Each row is a point. The points of each table are mixes of a few directions, plus a little noise. Count the directions of each table, and those that both share. Where both have some left over, give the other angles between the two spaces (their principal angles), to ten degrees, smallest first.
In the rows, 128 means zero.

First (7 x 2)
[[ 89 143]
 [173 111]
 [150 120]
 [195 102]
 [ 98 140]
 [105 137]
 [ 86 144]]
Second (4 x 2)
[[190 104]
 [139 123]
 [100 139]
 [ 84 143]]
Directions: first 1, second 1, shared 1

First (7 x 6)
[[176 147 192 139 175 118]
 [152 125 148 127 153 122]
 [ 76 106 118  85  28 118]
 [109 148 111 149 128 136]
 [113 130 106 121 156  92]
 [116  97  63 129 110 166]
 [154 142 157 145 146 143]]
Second (7 x 6)
[[136 159 164 143 171  85]
 [142 120 141 130 122 137]
 [145 141 141 134 118 181]
 [163 124 194 147 165  62]
 [ 75 118  40 100  88 168]
 [107 127  93 118 112 150]
 [128 107 123 123 119 114]]
Directions: first 4, second 3, shared 2; angles 40

First (11 x 11)
[[137 155  93 140 201 134 109 110 179 139 118]
 [157  99  68 117 144 137  86 149  88 121 141]
 [ 97 151 196 139  88 114 179 103 163 133 123]
 [ 83 180 238 128 110 114 192 131 152 144  76]
 [150 104  79 107 143 136  89 162  77 121 128]
 [157  80 110 155 145 172  95 134 110 122 157]
 [139  97 135 138 118 153 119 146  93 123 138]
 [ 96 153 167 109  75  93 168 117 136 126 121]
 [ 98 176 186 135 134 112 172 108 178 141  99]
 [145  99  74 113 107 120 102 126 103 113 159]
 [145 112  71 122 142 126  98 121 127 122 151]]
Second (9 x 11)
[[121 125 114 150 149  96 130 161 162  57 165]
 [103 123 167 123 105 126 133  51 114 120 117]
 [118 128 157 113 103 146 129  67  99 167 100]
 [114 124 136 138 131 110 130 115 141  87 144]
 [141 128  83 156 169  96 126 225 176  57 176]
 [139 131 126 116 121 148 126 129 112 171 109]
 [181 140  81 105 135 176 120 211 103 241  92]
 [109 124 149 131 119 117 131  86 129 103 130]
 [126 128 137 120 119 137 128 108 116 148 116]]
Directions: first 4, second 2, shared 0; angles 50, 70

First (8 x 18)
[[ 71 188  91  75 127 113 129 120 138 109 123 105 182 158 131 206 128 112]
 [167  86 154 141 127 144  88 120 120  95 158 162 126 114 125  83 137 158]
 [112 131 116 116 115 143 142 145 137 140 167  96 144 107 137 146 125 130]
 [150 132 144 147 105 127 121 143 123 142 111 163 103 134 153 100 150 130]
 [160  97 186 204 171 103 137  83 100 163 141 129 131 114  89  94  66 152]
 [ 63 213 110  67  97 130 151 132 140 128 125  86 175 138 145 206 142 104]
 [155  82 109 176 152 105 114 134 123 150 156 151 130 136 131 111 103 149]
 [144  96 113  98 132 158 143 149 145  97  44 132  33 122 114  78 173  90]]
Second (8 x 18)
[[150  77 130 122 129 161 115 137 134 102 166 120 115  95 119  94 135 144]
 [150 125 181 121 137 132  76  79 109  64 121 170 147 135 104 100 135 153]
 [139 105  84 183 129 101 157 174 134 206 144 129 109 135 160 129 109 125]
 [102 180 137 127 129 101 136 108 119 142 110 126 160 152 128 168 113 121]
 [118 195 125  93  81 113  69 130 124  87 109 202 169 183 178 156 182 135]
 [103 147  85 141 123 109 176 163 140 194 122  96 118 134 149 163 115 104]
 [113 123 125 130 157 130 191 126 135 160  73  74  75 112  93 126 107  89]
 [149  73 157 107 140 176 105 108 129  69 179 106 131  78  92  90 128 154]]
Directions: first 6, second 5, shared 5
